Every row gives one point. The last column is the point's height on a tilted bowl or saddle (a function of degree 2), plus a little noise. Count its main directions that bend up, bend down and stay straight.
In the rows, zero is written as 128.

Points, 12 rows:
[[119 229  13]
 [108 148 101]
 [ 97 173  96]
 [127  82 117]
 [159  62 148]
 [106 175  86]
 [ 64 118 126]
 [175 155  91]
 [118  85 113]
 [143 135 104]
 [ 82 136 119]
 [155  72 141]]
Directions: 1 up, 1 down, 0 straight

Points, 18 rows:
[[ 87  89 148 151]
 [119 150  85 114]
 [ 49 227 189 203]
 [ 94  80 186 154]
 [129  48 102 158]
 [113 175 159 134]
 [156 168 105 137]
 [113 107  75 123]
 [ 98 129 143 129]
 [190 149 113 148]
 [197 105  14 249]
 [138  91 155 107]
 [103  70 100 151]
 [129 150  76 121]
 [139 101 139 112]
 [141 124 167 111]
 [125  97 130 124]
 [137  97 156 111]]
Directions: 2 up, 1 down, 0 straight

Points, 16 rows:
[[170 148 142 127]
 [153  69  99 104]
 [155 158 132 139]
 [191 111  70  94]
 [209  85 148  51]
 [123  93  81 130]
 [181 171 136 113]
 [169  86 148  96]
 [ 68 130 100 113]
 [147 175 170 103]
 [156 143  83 138]
 [120 151 223  19]
 [212 161 141  78]
 [132 110  55 121]
 [134  95 160 107]
 [152  67 138  89]]
Directions: 0 up, 3 down, 0 straight

Points:
[[122 151 125 216  96]
 [126  90 109  77  98]
 [105 130 216 118 129]
 [104  58  43 161  73]
 [146  53  46 132  52]
 [144 125 114  85 121]
 [145 166 100 139 120]
 [ 68 181 158 121 140]
 [110 112 112  72 110]
 [153 161 193 154 123]
 [ 89 116 194  85 120]
 [139 141  85 165  97]
 [ 71 158 175  89 136]
 [160 157 130 118 132]
 [134  88 143 108 117]
 [103 144 122  96 134]
 [172  73 153  85  88]
 [138  86  62 118  76]
 [209  82  46 167   7]
 [ 97 176  96 129 128]
 [123 144 151 174 126]
 [139 141 145 117 136]
 [182  63 183  42  53]
 [ 95 163  73 117 113]]
Directions: 1 up, 3 down, 0 straight

Points (44 x 7):
[[166 157  68 232 150 201 200]
 [106 107  43 168  81 100 197]
 [186 104 146 169  99 198 156]
 [188 117 185 100  88  98 147]
 [161 165 129 141 115 111 140]
 [123  75 109 104 109 148 153]
 [101  63 142 134 145 158 166]
 [135 114 106 128 155 124 147]
 [117 125 116 193 135 124 158]
 [ 65 171 143 106 156 141 171]
 [205  76 139  85 165 195 185]
 [112 177 126 131 107 118 150]
 [153 112 130 211  59 100 161]
 [139 111 160 131  84 131 135]
 [143 201 158 117  93 161 159]
 [170 178 178 120 109 126 153]
 [108 181 151 161 191 198 168]
 [132 129 131 139  19  75 171]
 [120 131  94 150 138  88 156]
 [219 149 108 126  81  89 162]
 [171 174 142  70 163  93 169]
 [122 173 169 150 115 128 150]
 [133 112  63 104 104 198 179]
 [ 69 134  23 165 110 123 218]
 [ 98 185  91 176 113 156 163]
 [123 135 161 151 106  24 185]
 [171 182 118  89 151 120 152]
 [125 225 183 180 222 171 192]
 [ 70 126 194  93 124 125 181]
 [ 94 105  90  84  91 126 174]
 [129 199  50 106 123 117 167]
 [141 137  65 158 140 171 160]
 [213 149 114 119 142 141 153]
 [201 211 112 151  93 133 166]
 [176  99 113  72 125 164 158]
 [120  84 130 142 169 126 161]
 [146 105  86  94 107 111 155]
 [138 176  76 115 194 102 154]
 [150 112 211 143  72 242 182]
 [161 169 183  79  57 113 172]
 [180 199  79 192 170 167 162]
 [166 176 145  97 146 102 153]
 [132  82 108 115 130  98 154]
 [106 153 128 193 165  83 173]]
Directions: 5 up, 0 down, 1 straight

Points, 73 rows:
[[ 92 133  88 143 182 116  91 137 139]
 [ 78 149 137  80 132 134 129  74 118]
 [117 249 136 120 126  30 101 184 161]
 [ 99 128  92 203 153 146 107 116 123]
 [133 136 171 154  62 130 119  97 131]
 [170 175 123  67 121 134  63  60 116]
 [107 152 153 228 116 110 119  96 117]
 [160 105 107 173  89 184 139 126 132]
 [150 101 155 167 100 101 144  56 140]
 [ 92  80  75 188 136 106 100 156 152]
 [121  40 115  86 149  95  75  37 172]
 [ 59 134 171  99 104 125  48 188 175]
 [130 102  90 187 202 150 163 119 131]
 [106 126 195  48 191 105 116 191 206]
 [ 96 151 121 101  95 168 194 125 129]
 [122  71 114 160 207 131 107 146 159]
 [ 97 124 132 108 132 152  98 189 147]
 [142 118 131  83 124  81 160 191 169]
 [108 107 128 148 114  90 123 144 137]
 [103  56 112  52 137  19 149  11 173]
 [168 136  84 144  64 137  79 103 163]
 [165 145 142 132  97 161 111 133 127]
 [108 157 170 146  77 184 116 174 110]
 [194  59 113 165 121  65 142 105 170]
 [106 110 216  93 110 133 147 195 184]
 [ 87 111 126  70 137 172  61 164 162]
 [ 94 114 165  58 144  94 136 141 165]
 [163 169 108 116 105 128 130 147 123]
 [113 174 178  76 116 112 150 118 139]
 [170 149 156 114 129  82 102  75 132]
 [162 162 184 162 108  71 188  90 161]
 [133 160 142  71 142 208 110 220 168]
 [165 141  62  72 176  78 190 139  98]
 [ 87 135 110 132 137 117 115 164 138]
 [ 93  65 145 126 114 170 112 197 156]
 [175  95 208  64 168 164 190 189 236]
 [239 114 140 154 160 189 128 126 178]
 [173  99 155 116 194 145 211 110 150]
 [171 115 155 190 132  90  63 174 162]
 [130 127 140 149 150  60 126  78 135]
 [243 156 132  89 163  49 203  94 127]
 [145  80 142 140  76 209 159  79 121]
 [138 147 229  80 104  87  77 169 198]
 [148 196  85  81 156 148 117 112  97]
 [182 114  95 193 105 170  90 189 155]
 [133  38  94 112 162 195 136 139 164]
 [160 127  84 126 176  77 140 154 114]
 [145 111  93 157 121 196 183 117 125]
 [ 93 155 119 144 123 116 189 168 139]
 [102 230 173  68 138 133 115 155 138]
 [ 89 199 167 140  95 112 182  88 138]
 [107  89 111 128 119 138 129  97 120]
 [ 72 143 161 138  69 178 151  84  91]
 [ 89 218 141 139 100  66 116  81 164]
 [190 157 129 189 130 201 128  60 139]
 [135 216 144 180 129 104 101 135 117]
 [111 128 153  99  61 166 158 144 135]
 [153  86 129 104 145  92 104 109 143]
 [118 126 105 146 188 108  78 131 132]
 [173 138  87  34 135  76  52 135 128]
 [144  75 161  91 161 128 126  96 140]
 [154 116 137 104 152 158 177 119 125]
 [164 129 117  68 108  51 160 173 162]
 [148  87 177 135 143 154 207 165 167]
 [117 173 151 157  62 135 190  92 131]
 [105  89  93 122 152 115 140 148 138]
 [216  24  76 112  73 192 122 150 249]
 [112 136 192 128 160 171  95 131 110]
 [124  84 181 116 147  58 146 163 193]
 [136 158 114 158 110  66 171 101 131]
 [105 156  73 114  84 109 117 116 147]
 [ 83 154 133 136 117  78  87  57 153]
 [ 76 161 147  70 156 167 154 118 125]]
Directions: 5 up, 1 down, 2 straight

Points:
[[162 136 136 128 123 123  67 131  82]
 [157 123 142 138 120  92 150  80 146]
 [136 110 175 144 107  80  80  68 115]
 [129 100 143 175 161  84 115 137 130]
 [215 132 239 109  61 184 171 143  95]
 [ 99  66 101 125 137 145 135 109  85]
 [138  87 108  77 102 123  90 115  78]
 [133 164 116 131 141 160  98  76 117]
 [150 166  65 152 145 134  84 138 124]
 [115 117 101  60 156 139 151 160  97]
 [118 148 122 132  96 114 140 158 105]
 [196 129 154 114  44  96 102  88  47]
 [121 114  44 162 142 140 134 145  92]
 [138 185 141 148 134 124 207 144 177]
 [128 146 109 127  86 126 179   7 154]
 [135 114 156 114 148 141 101 108 107]
 [140  70 154 130 122 121 168 105 132]
 [148 146  91 130  92 136  97  97 103]
 [183 157 164 158 147  71 176 188 173]
 [ 91 118  99  84 141 169  83 193  61]
 [116 130 161  91 113 140 100 107  90]
 [164  73 156  88 124 169 124 132  93]
 [ 72 106 106 122 133 170 172 131  91]
 [180 122  79 109 112 176 175 150 200]
 [190 117 113 115 169 133  34 158  85]
 [134 157  92 149 134 121 192 166 163]
 [135  90 165 200 155 123  82 119 100]
 [ 89  61  93 102 189 133 117 106  51]
 [ 91 146 156  94  94  90 104 140  84]
 [126 143 114 187  78 212 107 209  50]
 [ 79 148 137 119 197 138 129 152 140]
 [192 211  89 131 111  74 134 139 135]
 [149 142 157 125 126 118 124 130 119]
 [115 150 128  89 200 157 145 127 141]
 [150 125 130 139  73 120 138 167 102]
 [121  89 104 130 196 140 202 105 114]
 [136  75 112  89 167 120  90 137  78]
 [126 148  81 151 155 146 144 166 138]
 [112 159 144 128 106 149 146 171 124]
 [ 80  92 117 126 130  73 178 124  98]
 [128 165 121 123 154 154  83 130 123]
 [236 145 208  84 112  75 128 110  30]
 [127 126 137  91 131 122  89 108 103]
 [132 169  88 103 101 116  91 165  68]
 [193 193 200 171  89  70 116 162  24]
 [128  99 192 176 133 133  87 129  87]
 [ 85 175 208 120  47 142 121 164  57]
 [139 138 131  93 174 105  76 129 132]
 [140 131 147 120 145 113 182 136 153]
 [114 204 110 104 102 158 112 112  77]
 [142 121 166  43 105  59  74  80  73]
 [185 109 111 121 180  87  86 100 150]
 [136 106  91  84 152 107 190  47 125]
 [117 122 131 127  76 137 177 105 140]
 [130 109 106  92 105  89  89 110  98]
 [125 119  37 129 162 130 148  99 113]
 [170  56  57  74  96  89 142 109 117]
 [107  80 119 119 152 126 143  97 105]
 [145 109 106  92 152 139 138 158 126]
 [ 80 184 136  72 194 132 180 119  87]
 [136 142 193 176 131 109  86 100 105]
 [161  84 157 188 102 207 115 116  54]
 [143 174  81 150 143 158 212  84 172]
 [119 122 139 122 180  75 154 118 127]
 [109 156 157 157 160 133 128 163 155]
 [144 170 118 105 167 231 151 118 150]
 [156  61 112 218 163  93 110 103 121]
 [ 84 107 122 142 105  77 168  50 163]]
Directions: 3 up, 4 down, 1 straight

Points:
[[170 127 153 224 145 142 180 157  98]
 [126 156 125 155  82 156 136 115 123]
 [136 125 127 105 166 150 129 131  91]
 [103 123  99 183  99 131 150  92 121]
 [102  64 175 199 157 105 147  45 101]
 [ 79 151 179 136 128 112  69 118 117]
 [196 152 162 195 156 217 159 185  85]
 [125 185  95 161 166 177  74  95 122]
 [129  82 150 145 144 149 197 178 107]
 [119 115 118 134 137 146 139 174 112]
 [150 189 143  67 142  72 115 152  61]
 [137 111 160 153 177 166 179 196  92]
 [ 90  33 176 137 169 113 107 153  68]
 [128 146  95 155 139 147 188 170 132]
 [136 122 130  62  74 123 133 113 103]
 [118 128 132 111  69 165 142 125 114]
 [118 154 134 129 103  98  85 119 119]
 [204  98 141 130 124  69  44 125  97]
 [ 60 130 187 124 171  62  74 121  92]
 [100 121  97 115 116 113  99 120 108]
 [180 214 164 146  89  79 138 153  90]
 [236 165 169 150 140 183 154 150  53]
 [137  93 105 148 138  95 117 117 115]
 [ 44 150 162  74 217 104  67 113  56]
 [169 155 116 130 110 171 106  39 100]
 [189 158 123 128 120  76 107 151 102]
 [118 108  89  98 144 135 182 131 101]
 [218  86 135 185  56 168 169 144  89]
 [190  88 126 156 123 139 128 136 103]
 [140 148 107  77 142 155 167 118  84]
 [153  97 164 118 146 113 198 168  95]
 [126 187 104  89 143 126 169 127  88]
 [118  28 148  72 117 180 188 108 119]
 [118 111 164 135 155 135 159  99 102]
 [ 98 114 104  78  60 130 133  68 108]
 [119 120  63  70 144 146 117  90  72]
 [123  41  91 117 128  95 231 206 125]
 [150  99 146  89 103  35 195  66  94]
 [136 189 121  80 156 127 240 197  99]
 [173 136 150  79 107 190 104 180  61]
 [ 82 131 164 175 118 163 154 111 114]
 [136 145 137 219  66 192 119  99 111]
 [141 171 161  75 147 232  79 196  34]
 [123 157 179 124 127 138  97 158  99]
 [156  65  29  90  89  79  57  86  99]
 [149 162  79 180 102  97 131 112 144]
 [180 170  55 108 166 149 112 143  98]
 [111 128 118 100 184 136  63  84  90]
 [198 194  51 239 159 199 178 129 168]
 [136 122  74  54 183 165 159 137  56]
 [185 127 172 121  86 154 173 132  90]
 [170 121 126 193  96  89 170 127 118]
 [181  87  81 147  40 107 120 203 108]
 [160 150 163  28 129 120 126 107  55]
 [ 72 100  75 110 131 123 143 168  96]
 [116 148 180  86 190 178  17 127  47]
 [195 115 152 136  84 167  87  99  87]
 [152  90 136 147 193 105  97 152  76]
 [120 112 171 100 147 153 158 111 100]
 [ 86 114 129 162 111  77 108  93 123]
 [157  52 158  83  66 179  79 142  74]
 [140 186 176 135 246  91 148 184  40]]
Directions: 2 up, 5 down, 1 straight

Points:
[[128 228 176 138  56 122 140 136 176]
 [129 132 134 145 137 160 123 120 118]
 [116  99 148 129 135 126 119 128 119]
 [205 111 160 115 130  78 126 153 122]
 [ 92 150 155 135 155 103 232  55 108]
 [147 216 153 140 103 127  75 178 170]
 [159  67 135 146 139 137 168  96  96]
 [106 104 109  86  41  83 102 101 107]
 [120 150 123 142 130 145 170 124 120]
 [178 148  79 169 132 143 125 108 135]
 [108  80 117  99 120 138 103 140 123]
 [133 138  84 144 130 123 169 156 130]
 [107 126 153 119 155 156 152  83 106]
 [177 142 145 187 134 152 158 101 136]
 [136  88 168 110  93 136  63 169 146]
 [161 135 177 106 104 163 184  81 104]
 [192 137 108 109  59 102  75  95 108]
 [ 96 201  82   7 103 180  91  83  72]
 [133 151 159 154 155  94  77 116 136]
 [ 97 130  93 120 128 108 128  58  98]
 [152 168 126 123  88 133 153 153 144]
 [140 144 181 154  91 161  83 138 141]
 [101 124 175  79 180 135 100 124 128]
 [150 158  90 129 108 166 185 128 132]
 [ 97  37 184 152 131 153 117 165 171]
 [157 144  99 112 203 175 170 162 129]
 [135 161 106 189 106 111 143 159 147]
 [ 96  74 152 162 160 202 188  83 131]
 [120 134 126  96 114 101 113 151 131]
 [108 124  41  99 133  75  94 169 163]
 [157 157 153 151 122 199 144 147 149]
 [158  57 193 166 170 127  87 191 183]
 [115  89 128 125  49 117 119 139 134]
 [ 94 128 154  83 163  88 125 187 159]
 [179 142 102 162 141 108 108  74 120]
 [164 101 142 148  75 162 138 148 142]
 [196  75 167  60 121 126 134  48   7]
 [190 122 145 144 127 120 107 134 132]
 [191 164 119 141 127 141 115 141 144]
 [ 94 191 122  79 152 129  47 128 121]
 [ 84 130 158 152 180 131 142 158 128]
 [141 160 114 145 108  87 144  68 114]
 [ 48 121  75  74 157  70 225 175 162]
 [170 163 137  93 157 106 147 174 143]
 [108 143 100 105 137 192 126 126 108]
 [108 113 123 118 101  95 112 133 127]
 [104 136 144  98  94  72 130 125 129]
 [136  85  68 130 139 188 149 131 133]
 [133 118 130 158 145 133  81 161 143]
 [125  80  26 157  97 119  97 150 175]
 [121 106 166  95 127 116 124 125 112]
 [ 27  61 141  41 106 131  81  98 123]
 [131 206 156 111 176 127 103 109 137]
 [196  94 127  84 116  86 139 198 154]
 [124 110 155 143 103 126 115 166 148]
 [ 95 120 176 136 174  94 109 157 143]
 [ 93 188 127 204 200 129 109 145 102]
 [139 154 119 125 140  63 190 104 103]
 [185  74 154 168 135 107 164 166 135]
 [ 92 153 104 153 142 149  69 124 108]
 [153 167 130 106 134 119  36 131 135]
 [151 154 194 162 127 111  46 100 156]
 [106  95 142 175  74 117 139 156 159]]
Directions: 6 up, 2 down, 0 straight

Points (64 x 9):
[[ 84 118 107 189 129 119 160 173 118]
 [141 115  89 134 134 218 158 140 118]
 [128 120 111 155 117 126 156 115 102]
 [ 97 183  92 130 150 121  94 180 135]
 [ 74 150  92 149  98 172 150 163 151]
 [189 113 141 136  45 144 146 162 137]
 [111 165 176  93 156 115 124 119 135]
 [ 80 102 162  94  88 118 102 162 121]
 [187  77 189  75 202 161 186 120  70]
 [173 101 122 113  91 127 145  44  92]
 [162 184 186  86  75 140 117  86 127]
 [ 75 209 176 139 151 230 131 125 195]
 [134 148  66 121 184 153 128 141 105]
 [197 141  52  77 144 121  77 163  90]
 [ 85 113 120 131 113 157 147 117 108]
 [161  62 164  48 126 107  83 115 141]
 [ 69 174  61 124  98  98 152 113  88]
 [149 128 154 187  92 132 144 154 122]
 [ 87 197 117 157 139 178  64 116 213]
 [128 142  54 157 138  95 124 118  86]
 [115 141 209 100 158 107 167 170  97]
 [156 191  83 180 151 174 142 136 125]
 [ 48 132 144 132 131 136 239  91   7]
 [185 161  75 180 148  86 101 124  61]
 [152  49 117  55  69 143 105 104 103]
 [126 235 125  65 138 207 108 170 174]
 [ 94 139 111 167  63  64 199 160  75]
 [113 164 162 136 162 103 104 113 145]
 [101  92  60 118 203 113 125 135  68]
 [162 104 168 143 171 150 149 116 101]
 [135  68 129 153 135  70 178 113  69]
 [128  89 124  57 182  86  58 125 126]
 [ 84  41 214 124 131 137 103 185 118]
 [112  94  55 185 161 219 148  64 128]
 [158 124  94 137 176 182  85 100 127]
 [184 157 115 113 191 143  97 103 128]
 [ 99  91 182 165  84 145 163 150 108]
 [ 80 137 145 148 221 144 162 149  98]
 [170  85 224 119 119  96  82 160 161]
 [147 115 151 146 100 130 137  70 110]
 [112 124 168 163 189 142 195 130  68]
 [ 92 110 206 165 139 136 113 138 136]
 [154 153 212  95 147 123 149 101 117]
 [118 170 147  86 159 142  88 183 153]
 [128 105 237 121  88 171  64 101 169]
 [172 169 118 127  96 112 197  40  63]
 [151 168 166 161 130 185 149  72 137]
 [149  89 135 107 116  97  75 112 121]
 [114 153 101 119 167  76  71 113 118]
 [128 131 150 105 171 126  77 189 144]
 [132 106 145 164 111 123 133 114 114]
 [120 135 200 116 138 105 112 199 144]
 [134 155 106 147 115 230 175 169 141]
 [189 123 117 160 238 172  97 150  80]
 [ 86 162 195 147 127  72 171 148  84]
 [ 55 142 142 141 191 144  82 249 148]
 [ 51  60  96 161 130 153 129 123  91]
 [151  99 172  87 139 171  83 128 147]
 [110  87 136 151 121  61  93 166 114]
 [ 79 147  85  94 145 139 178 155  84]
 [129 136 123 124 134 134 133 140 119]
 [144 138 116 133 128 169 162 125 110]
 [ 86  77  83 155  81 138 135 207 149]
 [144 131 101 150 107 138  43 120 133]]
Directions: 2 up, 3 down, 3 straight
